Each row is a point. The window is the flat piece filled in between its corners: a triangle in 3 columns, a solid with four corners in 4, and so on. A path goes straight from each point to the next, and from the last back to the first. After which points does the path pass through the window?

Window:
-.55  .23  .37  -.22
-.40  -.23  -.03  -.24
.32  -.05  .27  .21
.54  .04  -.04  .03
Path:
(1): -.21  .03  -.15  .29
(2): -.55  .25  .13  -.04
(3): -.38  .14  .32  -.42
(4): -.35  -.15  .41  -.32
(5): -.28  .03  -.10  .18
(6): .30  .05  -.06  .47
(7): .34  -.08  .36  -.20
(8): .15  -.12  .42  -.16
(9): -.26  .26  .11  .25
(10): .08  .05  -.10  .12
(11): .16  .17  .34  -.48
(12): -.12  -.06  .63  -.23
Through the window after points: 6, 8

Window (6 x 6):
-.32  -.12  -.03  .11  -.02  -.51
-.34  -.34  -.04  -.33  .09  -.31
.49  .06  .22  .11  -.63  .38
-.35  .52  -.41  -.13  .10  -.01
.51  .21  .38  .27  -.17  .58
-.39  .17  -.48  .17  .04  .27
Path:
(1): .48  .13  -.07  .17  .00  .09
(2): .07  .17  .41  .21  -.22  .50
(3): -.36  .47  .32  .17  -.32  .32
(4): .40  .17  -.17  .03  .10  .24
(5): .00  .23  -.57  .11  .60  -.17
(6): -.68  -.03  .07  -.43  -.55  -.07
(7): -.18  .29  .23  .07  -.29  .38
(8): -.03  .03  -.42  .08  -.01  -.04
(9): .34  -.08  -.38  .26  .21  -.19
(10): -.46  .07  .13  .04  -.19  -.08
(11): -.31  .12  .14  .05  -.01  .21
(12): .12  .11  -.10  .12  .04  -.06
(13): .29  -.10  -.16  .20  -.14  .08
(14): -.07  .01  .28  -.03  -.38  .21
(15): -.48  .29  -.12  .12  -.13  .19
(16): -.17  .05  -.52  .05  .13  .06
Through the window after points: 1, 3, 7, 9, 15

Window, 8 rows:
.26  -.29  -.33  -.27  .40  .30  .53  -.13
-.93  .27  -.01  -.06  .12  -.21  .14  .24
-.21  -.13  .06  -.28  -.40  -.20  .08  -.37
.22  -.17  .43  -.11  -.03  .54  -.13  -.48
-.26  .04  -.36  .66  .10  .17  -.33  .03
-.13  -.16  .54  .48  -.25  -.13  -.10  -.08
.13  .36  -.30  -.24  .09  .45  .45  -.04
.21  .41  -.30  -.45  .59  .20  .10  .06
Path:
(1): -.21  .24  -.05  .44  .24  .16  .19  -.18
(2): -.12  .13  -.20  -.03  .23  -.13  .23  -.54
(3): -.22  -.21  .12  -.28  -.18  .20  .13  .18
(4): .20  .01  -.21  -.49  .03  .33  -.12  .31
(5): -.11  .16  -.11  .18  .39  .16  .15  -.07
(6): .01  .10  -.02  -.03  .10  .02  .37  -.21
(7): -.10  -.20  .06  -.38  .01  .45  .11  .14
(8): .07  -.44  -.26  .03  -.17  .10  -.54  .22
Through the window after points: 2, 8

Window, 11 rows:
-.10  -.07  -.14  .00  .00  .01  .14  -.05  -.40  -.32  .16
.08  .11  .43  -.21  -.25  .05  .08  -.24  .52  -.13  .52
.35  .35  .01  .16  .40  -.07  .35  -.39  .46  .08  .12
.12  .36  .59  .08  .26  .13  -.09  .74  -.19  .03  -.15
-.11  .05  .15  .09  .05  .44  -.44  .17  .65  -.11  -.23
.41  .12  -.17  -.27  .22  .17  .56  -.51  -.01  -.07  -.24
.88  .00  -.15  .24  -.20  .49  -.18  .33  -.44  .20  .11
-.10  .00  -.04  -.04  -.76  -.53  .67  -.13  -.47  .43  .39
.18  -.17  .10  -.25  -.29  -.15  -.41  -.14  -.04  .04  .32
-.06  .93  -.29  -.18  -.40  .07  .11  .75  .11  .16  -.26
.14  .34  -.64  -.20  -.04  -.16  .76  .52  .15  .08  -.31
Path:
(1): .38  .24  -.24  .09  -.21  -.11  .58  -.02  -.06  -.13  -.15
(2): .17  .56  -.13  .02  -.42  -.04  .09  .35  .12  .02  -.20
(3): -.09  .60  -.24  -.26  -.09  .16  .21  .60  -.02  .19  -.05
(4): -.10  .05  .02  .03  -.13  .05  .06  .25  -.28  .36  .36
(5): .29  .16  .10  -.02  -.37  -.13  .08  .12  .11  -.09  .01
(6): .18  .14  .07  -.07  -.23  -.17  .04  .30  -.02  -.13  -.14
(7): .11  .34  .08  -.11  .00  .22  -.09  .23  -.05  .23  .16
(8): .32  .21  -.21  -.27  .03  .33  .11  -.23  .08  .43  .16
(9): .04  -.07  .31  .25  -.03  -.45  .12  .04  .10  -.73  -.17
(10): .39  .07  -.17  .04  -.15  -.16  .21  .09  -.07  -.16  -.01
(11): -.09  .10  .00  -.31  -.13  .31  -.17  .23  -.11  .41  .22
(12): .14  .03  -.20  -.09  .48  .61  .65  -.26  .29  .44  .29
(13): .18  .41  .03  .07  -.33  -.55  -.01  .12  -.03  -.26  -.10
(14): .33  .27  -.26  -.04  -.23  -.08  .11  .35  -.06  -.13  -.14
(15): .04  .08  .00  -.19  .01  .49  .27  .17  -.09  .32  -.01
(16): -.02  .09  -.10  -.27  .09  .06  .17  .11  -.04  .09  .02
Through the window after points: 2, 6, 8, 10, 12, 16
